Each point is reached from the start by the listed moves, each made 0, 1 or 2 times, or once backwards (-1), plus a little noise. Say if it took an odd or an even number of moves. Then give how often each move was made.
(in the rows, 128 means zero)

Moves:
(1): [116 149 128 159]
(2): [112 124 123 123]
(3): [125 127 131 152]
Start: [129 127 140 132]
Points:
[156 107 147 129] => odd (-1, -1, 1)
[100 122 127  98] => odd (0, 2, -1)
[114 172 151 249] => odd (2, -1, 2)

Moves:
(1): [130 124 124 126 131 134 130 132 122 128 125 132 124 132]
(2): [132 145 148 125 132 136 119 121 130 129 133 127 130 132]
(3): [114 134 148 125 126 117 130 122 117 111 127 133 124 127]
(4): [113 122 128 112 116 111 101 109 136 143 122 128 113 132]
(5): [124 129 117 114 130 131 118 114 130 112 105 119 144 122]
(6): [130 120 128 138 127 131 133 129 133 134 131 126 113 125]
(7): [117 135  96 133 128 141 123 115 129 141 139 117 139 135]
(8): [105 142 128 128 130 143 128 113 131 139 144 137 144 131]
(9): [128 118 118 158 117 117 139 127  95 139 122 122 144 126]
(10): [137 143 152 118 148 121 136 130 107 157 144 132 139 124]
(11): [122 133 121 136 123 124 130 114 123 113 122 136 135 127]
Start: [128 128 114 131 139 119 137 117 115 130 131 116 122 123]
Points:
[142 129  62 147 134 171 134  93 144  63  81  95 157 113] => even (0, 1, -1, -1, 2, 1, 0, 0, 0, -1, 1)
[ 42 131 145 181  82  58 125  41  48 163 138 165 140 128] => odd (0, 0, 1, 2, -1, 0, -1, 2, 2, 0, 2)
[ 56 143 102 129 159 121 148  54  42 225 164 125 162 120] => even (2, -1, 1, 1, 1, 2, 1, 2, 1, 2, 0)
[ 78 165 233 134 137  56 115  33   7 191 124 141 139 110] => odd (1, 2, 2, 2, 1, 2, -1, 1, 2, 2, 1)

Moves:
(1): [142 136 139 147 132 135 139 110 124 130 120 119 121 113 130 132 139 118
 127 131 132 139 113]
(2): [129 137 140 124 119 135 123 125 133 120 126 141 132 124 134 127 124 133
 134 131 122 127 124]
(3): [132 136 132 141 129 128 123 143 131 146 111 130 142 117 135 129 122 130
 133 135 133 133 117]
(4): [113 133 132 127 142 130 126 130 136 128 127 130 125 112 129 124 119 128
 134 127 134 127 129]
(5): [134 123 129 125 133 123 126 123 127 123 130 112 121 142 131 130 129 128
 130 134 127 128 141]
(6): [138 127 129 116 131 132 135 128 123 140 130 131 132 126 118 128 135 109
 133 136 129 128 138]
(7): [131 155 138 132 148 126 134 151 130 129 125 159 132 124 132 104 110 142
 131 130 139 126 130]
(8): [142 133 123 115 118 127 125 118 137 125 117 117 119 139 112 130 129 124
 134 120 129 128 125]
(9): [118 129 132 127 121 132 137 125 135 132 129 128 123 134 129 133 143 135
 135 131 136 123 132]
(10): [124 141 134 133 121 117 113 127 124 132 116 112 134 116 141 122 139 126
 125 110 120 146 126]
(11): [131 114 122 128 133 109 125 127 138 128 132 147 127 140 153 130 135 124
 128 124 140 139 127]
(12): [119 136 145 132 127 123 120 129 111 131 130 135 135 133 128 146 131 119
 138 130 144 116 136]
(13): [131 138 133 107 136 127 140 127 111 127 118 149 133 120 130 132 125 133
 146 138 143  94 122]
(14): [134 141 130 139 120 126 124 147 135 109 139 125 121 122 131 115 121 104
 140 136 131 124 127]
(15): [131 134 128 134 128 113 123 125 136 127 130 149 131 131 117 130 137 132
 122 132 116 129 128]
(16): [126 139 112 126 132 139 111 130 143 114 138 126 140 117 115 121 138 142
 130 132 143 149 123]
(17): [140 129 129 125 138 122 120 142 128 114 125 115 133 129 119 122 143 135
 114 110 133 136 108]
(18): [141 133 126 153 126 135  97 132 130 141 129 125 122 111 128 117 137 128
 128 109 136 116 124]
(19): [122 122 133 134 127 121 120 134 117 126 124 134 121 117 122 127 132 125
 135 137 124 128 124]
(20): [134 141 130 122 129 133 133 127 114 136 143 124 105 129 124 150 126 126
 117 126 118 129 123]
Start: [119 119 133 124 133 120 114 118 107 129 130 128 128 133 115 131 115 127
 135 131 144 109 117]
Points:
[131 245 153 133 201 100  45 176 136 151  65 187 163  34  99  32 178 174
 195  74 249  66  95] => odd (0, -1, 0, 2, 0, 1, 2, 1, 2, 2, 0, 0, 2, 0, 1, 1, 1, 2, 0, -1)
[184 101 150 155 105 147 102 100 140 130 136  41  36 168 136 185 164 140
  89  75 128 137  35] => odd (1, 2, 1, 0, 1, -1, -1, 1, 2, -1, 1, -1, -1, 0, -1, -1, 2, 1, 0, 2)
[153 189 128  52 155 144 143  71  98  63 141 136 108 185   7 181 158 215
 138 154 186 100  97] => even (1, 0, -1, -1, 1, -1, 1, 2, 1, -1, -1, 1, 1, -1, 1, 2, 1, -1, 0, 1)
[ 72 148 117 183 198  94  79 191 190 135 189 246 142 168 160  97 117 194
 128 117 233 122 152] => even (-1, -1, 0, 1, 0, -1, 2, -1, 2, -1, 2, 1, -1, 0, 1, 1, 0, 1, -1, 0)
[ 39 218 187 202 187 120  90 159 107 103 133 207 127  25 156  52 118 154
 218 149 246  71 132] => even (1, -1, -1, 2, 0, -1, 2, -1, 2, 1, 0, 1, 1, 1, 0, 1, -1, 1, 1, -1)
[ 61 178 195 109 145 164 143 146 118 118  91 178 186  13 144  95 135  98
 233 198 204 126  92] => even (1, 2, 1, 2, -1, 2, 0, -1, 2, 1, 0, 0, 1, 1, -1, 1, 0, -1, 1, -1)

Moves:
(1): [137 112 135 121 132 106 135 136 134 141 128 119 125 137 128 137 137 135
 126 130 128 133 125 127 133 140 125]
(2): [133 132 125 136 126 125 121 127 121 128 136 121 134 137 117 122 135 128
 131 134 122 134 123 138 128 128 137]
(3): [130 132 132 118 125 130 122 115 131 127 124 140 117 140 121 127 127 123
 128 126 135 136 120 137 110 143 120]
(4): [137 128 135 127 128 122 125 130 139 131 121 128 137 132 119 121 106 147
 121 147 143 126 114 119 136 134 127]
(5): [112 129 124 121 123 112 129 129 132 122 138 131 135 123 120 121 122 113
 137 142 125 116 134 128 138 130 124]
(6): [133 125 134 127 141 134 133 119 125 118 126 135 146 142 130 128 143 127
 129 128 121 127 127 122 133 127 121]
(7): [130 130 131 128 120 127 137 126 131 135 126 132 133 131 127 124 128 122
 137 122 130 128 125 128 135 128 138]
(8): [129 107 127 120 125 132 144 138 130 126 125 133 130 122 135 115 128 124
 131 137 113 128 126 123 123 122 122]
(9): [136 136 129 130 136 118 133 120 116 136 137 138 118 125 127 133 124 131
 132 125 125 130 121 131 118 123 134]
(10): [128 132 147 122 134 120 114 125 133 135 132 119 130 125 148 129 134 134
 122 134 122 131 135 122 127 130 133]
(11): [136 137 127 138 121 136 130 122 126 119 118 134 120 114 119 125 134 112
 134 133 118 135 128 136 128 131 113]
(12): [127 126 118 128 124 125 121 124 119 128 126 133 123 124 130 140 126 121
 129 127 132 132 123 124 133 133 130]
(13): [123 129 119 137 122 119 124 130 139 132 134 127 135 131 135 120 123 122
 122 131 130 119 121 117 133 129 121]
(14): [132 118 139 119 127 125 121 113 118 120 124 132 127 122 133 123 137 145
 138 122 121 120 121 130 139 149 137]
(15): [132 124 114 135 130 117 136 122 133 133 125 128 127 121 130 111 130 129
 119 139 134 138 144 136 137 139 132]
(16): [142 127 135 112 125 131 134 129 128 112 138 117 133 128 128 129 132 121
 134 123 121 125 134 121 123 140 129]
(17): [128 121 115 128 122 133 140 124 129 122 140 130 130 133 136 129 132 131
 129 140 131 126 126 134 129 113 131]
(18): [126 125 135 134 142 123 132 126 139 127 130 115 132 127 132 131 118 134
 138 131 127 139 129 132 134 133 134]
(19): [133 123 125 129 134 117 128 125 122 122 118 120 126 133 129 125 136 126
 130 126 135 129 128 132 121 127 131]
(20): [136 121 128 130 133 123 129 123 132 136 127 117 139 123 131 127 125 137
 131 132 129 134 127 129 118 127 124]
(21): [130 133 126 131 130 132 120 131 131 133 124 136 123 134 126 130 117 125
 137 128 127 127 134 130 115 127 136]
(22): [121 116 133 122 131 113 123 130 124 125 136 124 123 137 131 119 115 142
 135 125 125 155 131 121 126 120 119]
(23): [130 125 130 132 125 127 120 129 135 127 126 135 121 125 121 133 125 126
 117 122 131 128 121 138 118 123 134]
(24): [123 126 132 137 127 132 128 131 129 132 138 129 126 120 129 124 127 136
 121 128 145 137 125 120 126 128 133]
Start: [134 126 144 133 120 133 131 125 117 116 124 120 133 129 130 130 136 137
 117 131 134 133 125 140 143 130 122]
Points:
[144  96 200 144 168  40  82  71  99 123 188 146 151 215  88 136  77 220
 191 113 165 193  38 130 141 176 182] => even (1, 2, 1, 1, 1, 2, 1, -1, 2, -1, -1, 1, 1, 2, -1, 0, 0, 2, 0, 0, 2, 2, 1, 2)
[128 106 171  93 134   7 131 131 143 200 190 171  91 171 107  93  62 174
 111 182 194 227 147 131  97 163 139] => even (2, 0, 2, 1, 2, 0, 1, 0, 2, 1, -1, 0, -1, -1, 2, 0, 0, -1, -1, 0, 2, 2, 0, 2)
[133  98 163  99  98 175 136 110 142  74  90 159 112  84 134 148 124  97
 134 198 136 141  95 141 124 166  71] => even (0, -1, 2, 1, 1, 0, -1, 2, -1, 1, 2, 2, -1, 0, -1, 0, 1, 1, 0, 0, 0, -1, 0, 1)
[147  64 150 153 199  38 204 114 150 150 128  92 178 146 146 101 165 113
 133 135 147 190 152 154 141 137 158] => odd (1, 0, 0, -1, 1, 2, 2, 1, 1, 0, -1, 0, 0, -1, 2, 0, -1, 2, 2, 1, 0, 0, 1, 1)
